Each row of a before or after table is a point. One or more steps were done to the points. Then noise was added and the rows were shuffled. The steps act on how far a point lies along the listed directions, d1 being the first. Write out the steps. A step turns or swaps two directions, mirrors them in a line or flattens them onto one, adds a multiple of one to another, or multiplies one. Angles are multiples of 10 degrees, from the lower direction toward the higher: turns from -170 to 170, lines from 10 to 170 but not 90. Use the fewest steps. Two steps may share a direction if one is a turn and the other turns, adds or multiplies; they go together, in the order done. Otherwise the lowest direction goes first.

Directions:
(1): [ 49 -29]
(2): [-29 -49]
Before (14 x 2)
[[ 25  -7]
 [ -2 -33]
 [-11 -24]
 [-30 -26]
 [-12 -43]
 [ -1 -20]
 [ 30  34]
 [ 12 -23]
 [ 32  18]
 [-17 -35]
 [ 25  25]
 [ 20   3]
 [  3 -17]
 [ 24 -28]]
After (14 x 2)
[[  52   59]
 [ -31  -61]
 [  67   91]
 [  51   72]
 [ -45 -100]
 [ -60  -76]
 [ -26  -73]
 [  17  -43]
 [  -8  -33]
 [ -13  -44]
 [  30    5]
 [   0  -39]
 [  33   18]
 [ -47  -83]]
Steps: multiply d2 by 2.5

Directions:
(1): [ -1  56  31  23 -38  61]
(2): [ 14  11  59 -71  30   6]
(3): [ 41  10 -60 -20  38  52]
(4): [-64  19   5  24  68  12]
(5): [-60   8 -38 -57 -37   8]
(6): [ 16  77 -20  -4   6 -56]
Before (8 x 6)
[[  46  -22  -30  -43   57   39]
 [ -37   12   -9   31  -30  -21]
 [ -45   59  -31   -6    2   51]
 [ -66    6  -51   12  -10   -9]
 [ -40  -13  -22    5   22   77]
 [  19  -16    2   40  -68  -39]
 [  47  -55   -1 -104   17   49]
 [  22  -33   31  -70   61   35]]
After (8 x 6)
[[ -42   10   -8   31  -28  -19]
 [  54  -50   -4 -105   11   46]
 [  65   -3   18  -86   27   -2]
 [ -33  -54   19   61  -31    7]
 [  41   47  -48  -26  -44    7]
 [ -43   20  -54    4  -28  -27]
 [ -24   78  -38  -15  -17   31]
 [  62  -13  -36  -49   46   26]]
Steps: swap d4 and d6

Directions:
(1): [-75   7 -40  -4   9 -44 -24  11 -50  74  -9]
(2): [  4 -28 -13 101  10   0 -37  46 -39 -42  -6]
Before (9 x 11)
[[  1  -5   4   6   0  -3   7  -2 -13   0   2]
 [ -3   3   1  -3 -14  -1  -2  -9  -8   3  -7]
 [  6 -10   8  16  -2  -7   5  10 -16 -14   7]
 [ -5   0 -22  37  10 -15  -9  31 -19  -2  -6]
 [ 20   6  16 -29  -6  23  22  -4  25  -5  10]
 [-26   9  -4 -47   0 -10   8 -26   7  35   3]
 [  6  -5   5 -40 -11   0  23  -7  21   6  -5]
 [-32  16 -11 -46  -2 -16  16 -10   4  45   3]
 [-35 -11 -24  51   7 -30 -30  26 -47  28  -6]]
After (9 x 11)
[[ -63   13  -25  -49    4  -32   -5  -19  -17   72   -1]
 [-120   -4  -69   47   17  -79  -58   38 -104  111  -16]
 [  65    1   39  -26  -11   49   37  -11   54  -48   16]
 [  21   -7   13  -38  -13    9   27   -8   32   -8   -3]
 [ -10    3   -2   -4  -13   -5   -5   -6  -13   11   -7]
 [ -31    3  -36   35   13  -30  -18   35  -38   25  -10]
 [ -86   21  -41  -49    5  -48   -2   -2  -32   97   -3]
 [  14  -10   11   16   -3   -3    7    8  -11  -21    8]
 [  -1   -5    3    6    0   -5    6   -1  -15    3    2]]
Steps: multiply d1 by 3

Directions:
(1): [  -7  -44  -31   52  -33  -26   24  -48  -13   38   19  -70  -25 -103
    9  -29   -8   52   -1  -23]
(2): [-49 -13 -75  33  37  -6  51   0  80 -34 -47  33  74 -31  -3  27 -31 -15
  11 -15]
Before (11 x 20)
[[-14 -16   2  14 -18  -1  -3 -29  -6  14   5  -2  -8  -8  11   2   9   4
   -5   8]
 [ 12 -10  -1  11 -31  -2  -3 -26 -26  36   7 -47 -29 -41  10 -16  -4  32
   -6 -14]
 [ 11  21  30 -40   1  -2 -37  27 -21  -1  13  12 -19  44   2  16  17 -15
   -7   3]
 [  1   4  -6  -3   3  10  -8   1   6  -4  -1   2 -11 -14  -2 -11  11   4
  -17 -18]
 [  5  30  23 -44  33  25 -12  53  24 -40 -28  70  19  91   0  38  -2 -54
    6  22]
 [ 12   7  20 -26   0   0 -32   2 -30  -9  18  17 -20  18 -15 -10  -4  -6
   -1   5]
 [ 16 -30  -2  15 -21 -17  -3 -25 -13  32  27 -47 -40 -39  17 -20   7  28
    2 -13]
 [ -6 -10   7   3   3  -9  -2 -10  -9   3  18  -5  -6 -18 -13 -10   8  -2
    4   0]
 [-12  30  19  -9  14   7 -11  27   1 -20   4  43  24  54  -5  10   9 -22
   -1  10]
 [  3  -2 -10  -6   7  12   5   9   5 -15  -7  10  13  22  -4   0   6  -8
    6  11]
 [ -4  25   6 -33  22  21  11  29  23 -24 -20  64  25  76 -16  25 -10 -44
   17  20]]
After (11 x 20)
[[  7  26  25 -42  10   1 -36  31 -12  -9   6  24 -11  53   1  23  15 -21
   -6   4]
 [  8   9  15 -26   4   1 -30   2 -23 -13  13  21 -11  20 -17  -6  -6 -10
    1   5]
 [ -9  36  22 -18  19  11 -15  32   1 -28   0  53  28  72  -6  13  11 -31
    0  16]
 [  0   6  -7  -3   3  10  -8   1   6  -2   0   1 -11 -15  -1 -12  11   5
  -18 -19]
 [-16 -18  -2  17 -18  -1   0 -30  -3  17   4  -6  -9 -14  10  -1   9   6
   -6   6]
 [  3   1  -8  -9   7  12   4  11   5 -14  -7  12  12  26  -6   1   7  -9
    6  12]
 [ 12 -39 -12  26 -24 -22   5 -32  -8  34  26 -57 -36 -59  20 -24   3  34
    2 -17]
 [  8 -16 -11  21 -33  -7   5 -31 -25  40   6 -55 -26 -59  12 -17  -7  40
   -6 -18]
 [  8  42  34 -61  43  35 -19  67  26 -49 -32  90  25 120  -4  45   3 -68
    5  29]
 [ -8 -12   3   5   4  -9   0 -10  -8   3  18  -7  -5 -23 -13 -12   5   0
    4  -2]
 [  1  36  17 -48  26  28   5  42  20 -29 -21  78  26 100 -16  29  -8 -53
   18  25]]
Steps: multiply d1 by 1.3; multiply d2 by 0.7
